Each row of a before or after table is a point. One or more steps were done to the points. Then noise was added and the rows were shuffled. The steps act on how far a point lies along the listed directions, d1 being the first. Name the steps. A step turns or swaps two directions, mirrors them in a line or flattens them onto one, adds a multiple of one to another, or multiplies one. Angles are multiples of 10 degrees, from the lower direction toward the higher: turns from -170 to 170, lines from 10 to 170 but not 90. Use the fewest steps. Two steps may share a direction if one is a turn and the other turns, adds or multiplies; they go together, in the order done. Otherwise the lowest direction goes first.

Directions:
(1): [29 25 35]
(2): [-40  -1  33]
(3): [-16  45 -19]
Before, 8 rows:
[[-10  34  18]
 [-30   2 -11]
 [-47  -3 -45]
 [-19  12  56]
 [-28  22  38]
 [  0 -33 -58]
 [ 24   9   6]
 [-36 -25 -29]]
After (8 x 3):
[[-20  12  23]
 [-60 -21 -14]
 [ 15   1 -19]
 [ 33  22  35]
 [ 22  31   9]
 [-54  20  27]
 [ 49   9  35]
 [-43 -10  28]]
Steps: turn d2 and d3 by -20 degrees; turn d1 and d2 by -70 degrees

Directions:
(1): [-19 -46 -50  11   0 -13]
(2): [ 14 -13   6  43  38  40]
(3): [-55  -1  24  -8  38 -13]
Before:
[[ 23 -17 -11  17   3  -1]
 [ 44  18  11  24   5  38]
 [ -8  12   1  -3   4  18]
 [ 34  23   4  29  -4  55]
 [-37 -26  -2  22  65 -15]
 [-38  16  12 -28 -16 -26]
 [-15 -23 -20  57  51  38]
 [  7  -9  -7  24   3  42]
 [-73 -49 -13 -18  40 -21]
 [ 15  -8   8  43  12  40]
 [-64  17  38 -32  40 -35]
 [ -9 -23  12  41  49  41]]
After (12 x 6):
[[ 16 -32 -43  30   1  14]
 [  1 -17   2  19  26   2]
 [  1 -12  -9  24   4  41]
 [ 43  55  25 -43 -43 -18]
 [ 53  43  43  11  20  15]
 [ 19  51  73 -32   9  25]
 [ 48   1  12  32   8  52]
 [-14  26  14 -28 -34 -20]
 [  4 -28 -51  36  -4  31]
 [  4   8 -13  -3  -9  14]
 [ 35  23  12  49  27  59]
 [ 17 -19  -9  43   0  37]]
Steps: turn d1 and d3 by 120 degrees; turn d2 and d3 by -30 degrees

Directions:
(1): [-15 -14 -15 -40 -22 -27  47 -47  -5]
(2): [-26   1   0  -5  13 -75 -33  15  13]
(3): [ 25  46 -42 -16 -35 -10  14  40   9]
Before, 12 rows:
[[-10   3 -18 -27 -10 -28  18 -17  -2]
 [-14  -1  -2   2   7 -26  -3  -5   2]
 [-10   3  -1   0   1   1   0   0   3]
 [  8  -5   1   7   3  33  10  -2  -6]
 [ -5   2  -5 -11  -1 -36 -12  -1  -3]
 [ -4  28 -19 -10 -11 -28  -4  38  10]
 [-30  -2  -9 -21  -2 -44   5 -27  11]
 [-12 -12  -1 -24 -13 -13  24 -19  -2]
 [-10  -5   5  10   2  -6  -8  -1  -1]
 [ 20   3  -5  -3   0  19  -2  -4  -7]
 [  4   1 -12 -33 -27   2  49 -31  -4]
 [-18 -20  -3 -30  -9  -3  40 -48 -10]]
After, 12 rows:
[[ 45  26   3  25  -9  88   7  30  -3]
 [-23  10  -8   1  11 -69 -28  18  12]
 [ 28  -6   0  -2  -3  56  17 -22 -15]
 [ -3  19  -5  11  15 -29 -41  39   8]
 [ 33  40 -24   6 -18  50   7  42   0]
 [-14   1  -6  -2  -5 -30  -5   2   3]
 [ 28  -5  -6   1 -14  85  47 -21 -16]
 [-22   5   0  -3  17 -88 -52  23   8]
 [-10   4  -2   0   1  -3  -2   1   4]
 [ 10  17  -4   4  -7   6 -12  38   7]
 [-29  32 -15   2  13 -95 -61  47  32]
 [-46 -16  27  11  39 -67 -53  18  11]]
Steps: turn d1 and d3 by 140 degrees; multiply d2 by 3

Directions:
(1): [ 13  21  50  -6 -31  27 -21 -45 -22  53 -15  -2  20  32]
(2): [ -5 -70   0  52  -3   3 -30 -26 -15 -13 -20  -2 -43  23]
Before:
[[  3  16  11  -1   1  11   0   6   4   5   5  13   4 -12]
 [ -4  18   4 -14 -17   6  -5  -6   1  26  -8   3  19  11]
 [  0 -24  25  25 -14   7 -16 -28 -16  16 -19   5 -12  26]
 [ 18 -26  50  23 -16  22 -32 -43 -16  24 -21   5 -21  42]
 [ -5 -16  18  18  -7  -2 -12  -7  -8  15 -19   7  -4  16]
 [ -5 -78   1  64 -12  10 -34 -34 -21 -24 -28   7 -53  22]
 [-10 -43 -16  36  10  -6  -7 -10 -13 -25  -9  10 -31  12]
 [  0 -55   4  44  14  -2 -19 -10 -10 -21   3   6 -31  17]
 [-22 -95 -26  73  10 -13 -20 -12  -1 -44  -7   1 -65  12]
 [  2 -75   1  41 -11  -2 -33 -23  -9  -7 -10   1 -47  15]
 [ -9 -46 -17  17  12  -8 -14   3 -16 -12   0   6 -31 -12]
 [  6  -8  27   2 -15  15 -19 -28  -8  37  -3  -1   4  23]]
After, 12 rows:
[[-10 -43 -21  14  15 -10 -11   9 -15 -16   2   6 -30 -15]
 [  4 -15  25   7 -14  14 -21 -28  -9  34  -5  -2  -1  25]
 [  0 -77  -8  41  -7  -6 -28 -15  -5 -15  -8   1 -50   9]
 [-24 -91 -38  68  17 -19 -12   1   4 -53  -1   2 -64   3]
 [ -8 -81 -11  65  -4   4 -29 -25 -17 -34 -25   8 -57  16]
 [ -6 -20  15  21  -6  -4 -11  -5  -6  12 -19   7  -7  15]
 [  5  16  12   0   0  11  -1   4   2   7   4  13   4 -11]
 [ -1 -29  21  29 -12   5 -15 -25 -15  10 -19   6 -17  24]
 [ -1 -56  -2  43  17  -6 -16  -4  -7 -27   5   6 -32  12]
 [ -4  15   5 -11 -18   7  -7  -8   0  27 -10   3  18  14]
 [-11 -41 -22  34  13  -8  -4  -5 -10 -30  -6  10 -30   8]
 [ 15 -36  44  30 -13  19 -33 -41 -15  17 -21   5 -28  41]]
Steps: turn d1 and d2 by 10 degrees
